Every row gives one point. The window is the flat piece filled in between its corners: a triangle in 3 columns, a solid with four corners in 4, and so on. A path goes straight from each point to the next, and from the last back to the first. List the points from which the path goes on through the window.

Window (3 x 3):
[[ 1.53 -3.73  0.05]
 [-0.92 -4.74 -1.48]
 [ 0.36  2.91  1.39]]
Path:
(1): [-0.06  2.75 -2.06]
(2): [ 1.26  0.51 -0.36]
(3): [0.03 0.53 2.18]
(4): [-1.13 -0.62  1.06]
(5): [ 2.58 -0.14 -2.22]
(6): [ 1.93 -3.91 -2.27]
(7): [-0.01 -3.48  1.88]
(8): [-0.95  0.37  3.38]
Through the window after points: 2, 4, 6

Window, 6 rows:
[[ 3.82  0.84 -2.54  2.41  3.54  0.80]
 [-0.17  2.38  0.44 -0.77  2.33  1.66]
 [-1.34  0.32 -1.21  4.13  0.57 -0.87]
 [-0.42 -2.60  4.22  1.36  1.21 -0.36]
 [-1.08  0.05  5.58 -2.56 -4.42 -0.11]
 [-2.11  0.78  0.59 -5.45 -2.45 -1.55]]
Path:
(1): [-0.28  0.33 -2.34  0.40  1.41  2.12]
(2): [ 0.89  1.62  0.52  1.12  2.32 -2.51]
(3): [ 2.31  2.79  1.06  1.04  1.15 -4.00]
(4): [ 1.41 -0.10  0.22  0.28  0.54  1.61]
(5): [-1.07 -1.01  2.27 -0.61 -3.13  1.40]
(6): [-0.61  2.23  4.74 -0.58 -1.01 -3.17]
(7): [ 0.11  2.14  1.57 -2.57  1.24 -3.52]
(8): [-1.26  0.77 -1.31 -2.34  0.42  1.08]
(9): [ 1.00 -1.91 -0.23  1.62  1.92  3.26]
(10): [ 0.83  0.94 -0.46  1.03  2.32 -1.46]
(11): [-0.87  1.17  3.64 -1.67  1.36 -4.35]
(12): [-1.18 -1.23  1.49 -1.83 -1.27  0.52]
(13): [ 0.82 -0.68 -0.94 -0.32  1.52  3.29]
(14): [ 2.46  3.18  2.40 -0.60  1.91 -2.63]
(15): [ 0.85  1.52  2.99 -2.63 -0.11 -1.56]
(16): [ 0.30 -0.38  2.21 -1.62 -1.76  4.36]
Through the window after points: 3, 5, 11

Window (8 x 8):
[[ 1.33 -1.90  4.87 -3.28  2.25 -0.07  1.78  0.65]
 [ 1.49  2.62  1.72  1.69 -5.14  1.66 -0.09  3.08]
 [-6.39  0.97 -5.11  0.94  3.05 -0.69  2.72 -5.21]
 [ 2.40  0.25 -1.82 -1.60 -0.65  0.10 -0.25  1.07]
 [-0.86 -1.42 -0.01 -3.63 -1.68  2.62  3.50 -0.81]
 [-2.98 -1.19 -0.14  0.26 -4.69 -1.39  1.67 -3.18]
 [ 0.58  2.45  0.18 -4.66 -0.63 -0.47 -0.12  2.52]
 [-2.92 -2.37  2.27 -0.03 -4.68  1.62 -2.14 -1.14]]
Path:
(1): [-0.76 -1.29 -0.72 -1.05  0.13 -0.70  3.26  4.87]
(2): [-2.37 -2.34  0.54 -1.43 -2.33  1.00  3.30  1.74]
(3): [ 1.55  1.28  0.60 -3.54 -1.14  2.74  0.59 -3.08]
(4): [ 0.34  1.85 -0.15 -1.54 -0.30  0.33  0.22 -3.00]
(5): [-2.37 -0.86 -0.90 -1.14 -1.51 -0.93  2.65  0.73]
(6): [-1.19  0.14 -1.72  0.41 -2.61  0.16  1.13  1.87]
(7): [ 0.06  1.80 -0.59 -1.36 -2.64  1.30  0.22 -1.34]
(8): [ 1.14  1.42  0.94 -3.82 -1.63  0.73  0.91 -1.09]
(9): [-0.62 -0.44 -1.01 -2.23 -0.79  0.73  1.30  1.46]
(10): [-3.04 -3.18 -0.94 -0.35 -2.68  0.76  0.37  2.05]
(11): [-2.01  0.79  0.79 -0.73 -1.60  0.68 -0.52 -3.25]
(12): [-0.72  1.69  0.81 -1.94 -2.93  0.50  0.95 -3.75]
(13): [-3.60 -2.38  0.46  0.75 -3.24 -0.83  0.98  1.65]
(14): [-2.23 -0.52 -3.01  0.80 -3.17 -0.01  1.30  3.31]
(15): [-1.09  2.33 -0.02 -1.21 -2.19  0.70  0.27 -1.82]
(16): [ 1.65  1.33  2.40 -2.80 -0.56  0.63  1.11 -0.58]
Through the window after points: 2, 8, 10

Window, 11 rows:
[[-5.83  0.16  1.14 -3.06 -2.15  2.43  5.26  3.03 -3.71 -1.47  1.13]
 [-3.65  1.41 -5.65 -0.18 -5.35 -0.31 -4.32  0.94  1.24  4.30 -0.45]
 [ 1.59 -3.72 -0.86  1.11  2.33 -2.34  1.68  0.11  1.41  0.14  2.80]
 [-1.60  3.22 -4.31  2.93 -4.26  3.14 -1.87  0.65  2.94  2.64  0.85]
 [ 1.76 -4.92  1.24  3.57  1.73 -1.16 -1.09  0.22 -3.37 -0.91  3.08]
 [-0.03 -3.59  1.04  0.72  4.30  0.97 -2.10 -0.58  0.78 -1.08  1.27]
 [ 2.08 -0.87 -0.96 -0.86  0.06  0.06 -0.31 -0.67 -0.07 -4.39  0.98]
 [-2.83 -0.22 -2.73  0.88 -5.85  1.42 -2.18 -3.25  2.70  2.67  1.26]
 [-0.30 -0.30  1.65  1.62  3.34 -2.89 -0.43 -1.63 -1.72 -0.91  3.52]
 [ 1.76 -1.64  0.07 -1.70  1.94  1.28  0.41 -0.69 -2.57  0.89  3.82]
 [ 2.76 -1.42  3.25  0.31  0.55 -0.99 -0.70  0.30  0.46  0.40  0.42]]
Path:
(1): [ 1.02 -1.15  1.09  1.17 -1.08  0.91 -1.74  1.12  0.44 -0.45  4.30]
(2): [-0.40 -2.16  0.41  0.71 -0.19 -0.14 -1.37  0.42  0.30  0.07  4.10]
(3): [ 0.91 -1.90 -1.33  2.85  0.66 -0.67  1.14 -0.54 -1.91  2.11 -1.41]
(4): [-1.10  1.29 -2.71  2.07  0.44  1.23  0.78 -2.29 -1.11  0.97 -1.59]
(5): [-0.99 -1.38 -0.04 -0.82 -2.61  1.04 -2.45  1.12 -0.01  0.58  3.48]
(6): [ 1.26 -0.71  0.89  0.60 -1.80 -1.75 -0.68  1.33  3.84  0.07  6.04]
(7): [-1.32 -1.66 -1.93  0.45  0.69  0.60  0.98 -1.52 -3.74  0.39 -1.01]
(8): [-2.19 -0.25 -2.43 -0.42  0.50  0.24  3.89 -2.75 -2.63  0.40 -0.94]
(9): [-2.57 -1.04  0.15 -0.28 -2.20  1.39 -1.69  3.93  0.11 -0.46  4.85]
(10): [-0.33 -1.12 -0.77  0.41 -1.41  0.72 -1.80  0.70  0.47  0.18  2.42]
(11): [-1.09 -2.02 -1.25  0.92 -0.30  0.78  2.49 -1.53 -1.18  0.74 -1.67]
(12): [ 0.06 -1.74 -0.50  1.78  0.51 -0.71  0.16 -0.47 -1.38  0.94 -0.82]
Through the window after points: 12

Window (14 x 14):
[[ 0.52 -0.99  1.33  1.60 -0.68 -0.12  2.20  2.73 -0.33  2.13  0.69 -0.16
   1.50 -3.57]
 [-0.11 -1.53 -2.30  0.62 -0.02 -0.40  1.35  1.27 -1.92  4.48  1.03 -1.96
  -4.16 -0.14]
 [ 2.16  0.84 -3.24  0.54 -0.41  2.67  3.28  1.84  0.72 -2.28  0.65 -2.04
  -2.90  1.14]
 [ 0.26  1.07  0.35 -0.95 -0.97  0.41  2.24  2.15  2.77  0.21 -0.85  0.91
  -1.54  2.42]
 [ 1.44  1.29 -3.89 -1.48 -3.46  5.30  3.15 -3.74 -4.93  2.08  1.58  5.10
   5.46 -0.85]
 [ 4.03  0.61 -2.89  2.40  1.08  0.97 -1.95  0.79  2.83  2.28  0.44  1.28
  -3.25 -0.86]
 [ 1.78 -1.01  0.78  1.01 -1.61 -0.74 -1.45  2.99 -1.47 -0.63 -1.87 -0.50
  -2.42  1.46]
 [-2.34 -1.83 -3.88  3.00  1.66  2.54  0.81  0.01  1.15 -0.01 -2.38 -0.01
   0.78 -1.14]
 [ 0.51 -1.13  0.78  1.07  3.73  7.68 -2.80 -1.67 -1.96  7.33 -0.64  0.60
  -1.09 -2.16]
 [ 0.17  1.58 -1.07  0.44  2.14 -0.97  1.05  3.06 -0.25 -1.42 -0.21  3.45
   0.13 -1.61]
 [ 1.66  6.82  0.78  1.35 -0.67 -1.10  0.99  0.30  0.86 -0.82 -2.40  1.19
   0.44 -2.72]
 [-0.12 -3.39 -2.12 -4.12 -2.06  0.13  0.05 -1.24 -3.33 -0.17  2.83 -0.20
   2.45  0.05]
 [-2.95  1.38  1.32  1.73 -2.81  4.70 -2.31  1.80  0.52 -1.04  0.72 -0.38
  -3.29  1.42]
 [ 2.21  5.17  1.70  5.09 -0.03  0.55  7.39 -2.90  1.33 -1.04  1.23  0.82
  -2.68  0.68]]
Path:
(1): [ 0.06 -2.05 -1.58 -1.40 -1.61  2.20 -0.04 -0.21  0.15 -0.42 -0.92  1.73
 -1.19 -1.85]
(2): [ 0.97  2.52 -0.91  2.17  1.17  1.32 -0.75  1.92 -2.31  3.32  2.22 -0.89
  1.30  1.93]
(3): [ 1.24  1.41 -0.93  1.41  0.93  1.39  1.55  0.37 -0.21  1.78  1.51  0.00
 -0.11  0.88]
(4): [ 1.42 -0.63 -1.96  0.59 -1.17  0.71  2.13  0.10 -1.00  1.15 -1.44  1.72
 -1.68 -3.27]
(5): [ 0.68 -0.08 -1.41 -0.40 -1.00  1.53  0.58 -0.10  0.20 -0.95 -0.95  1.43
 -2.07 -2.49]
(6): [ 2.51  3.74  0.09  2.86  1.00 -1.28  0.07  2.64 -0.69  2.63  0.98 -0.05
  2.08  2.35]
(7): [ 1.14  2.74  0.83  2.73 -0.70  0.67  0.16  2.01 -1.47  1.28  0.95  0.05
  0.05  1.58]
(8): [ 0.93 -0.32 -0.11 -0.39 -1.23  1.76  1.87 -0.26  0.33  0.03 -0.06  0.40
 -3.40 -1.23]
Through the window after points: 5

Window (14 x 14):
[[ 1.33  0.49  3.08 -1.97 -2.70  0.14  2.00  3.13 -0.13 -0.14 -1.08 -1.40
  -2.47  1.24]
 [ 3.65 -0.22  2.66 -5.02  1.97 -1.58  0.57  0.89 -2.22 -1.21 -1.26 -2.06
  -0.50  1.61]
 [-1.55 -1.97 -0.73 -0.74 -0.92 -1.36 -2.13 -1.16  2.80  3.02  2.33 -2.06
   4.01  0.51]
 [-1.88  2.12 -2.83  0.35  0.04 -0.47  0.22 -3.59  4.72 -0.20  0.90  0.22
   5.20  2.00]
 [ 1.93  1.97 -2.50 -0.92  3.70  1.46 -2.31  0.94  0.85  0.87  4.44 -2.87
  -0.32  3.57]
 [ 2.53  1.21 -4.04 -2.04  0.43  1.40 -1.79 -5.00  0.71  0.92  2.44 -2.03
  -1.42  2.02]
 [ 2.86 -2.77  1.82 -0.11 -1.11 -2.19  2.43  1.53 -4.05 -3.28 -1.09 -3.36
  -0.68  2.48]
 [ 7.91 -2.50  1.46 -1.77  0.07  0.95 -0.02  3.99 -2.17 -1.71 -1.03 -1.09
  -1.06  1.12]
 [ 1.37  0.21 -1.62 -0.51  2.57  1.99 -3.03 -2.19 -2.22  1.72  0.55  1.03
  -0.40  4.75]
 [ 0.49 -1.24 -4.36 -1.61  3.29  0.59 -0.15  0.70 -0.13  1.47 -0.42 -0.94
  -0.96  1.14]
 [-1.29 -0.44  1.59  1.70  1.28 -1.43  1.91 -3.11  4.54  1.62  3.08  0.03
   2.06 -1.14]
 [ 5.65  0.09  1.59 -1.64 -0.79 -1.86  3.34  4.20 -4.56  1.88  0.13 -1.72
   0.49  0.48]
 [ 3.20  2.34 -2.27  0.40  2.10 -2.67 -3.56 -0.54  1.84  1.95  0.67 -1.38
  -1.88  2.27]
 [-1.01  0.42  0.82  1.71  0.75  1.04  0.65 -2.51  2.41  2.04 -1.30 -4.04
   3.97 -0.33]]
Path:
(1): [ 3.92 -0.84 -1.81 -0.95  2.09 -0.78  0.73 -1.57  1.67  2.83  0.52 -2.09
 -0.19  5.08]
(2): [ 0.89  1.23 -0.96 -1.03 -0.30  0.50 -0.69 -1.25 -0.24 -0.28  1.14 -1.23
  0.78  0.00]
(3): [-1.06  0.02 -0.47 -0.91  1.05 -0.46 -2.19  0.04 -2.10 -2.95  0.87 -1.63
 -0.16 -2.04]
(4): [ 2.41 -0.26  0.39 -0.74 -0.45 -0.83  1.66 -0.19  1.32  3.42  0.37 -1.93
  1.63  3.69]
(5): [ 2.63 -2.11 -0.04  0.25  2.36  0.28  2.59 -2.45  1.90  3.90 -0.61 -1.24
 -0.49  4.65]
(6): [ 0.62 -0.21 -0.26 -0.93 -0.17 -0.55 -0.75 -0.30 -0.05 -0.13  0.45 -0.99
  1.08 -0.24]
(7): [ 0.12  1.29 -0.80  0.20  0.17 -0.19 -1.25 -0.91  0.10 -0.12  0.94 -0.66
  2.19 -1.29]
(8): [ 0.97 -1.52  1.99 -0.39  1.34 -0.42  3.31 -1.60  3.63  2.11 -0.43 -3.22
  0.98  3.59]
Through the window after points: 1, 7
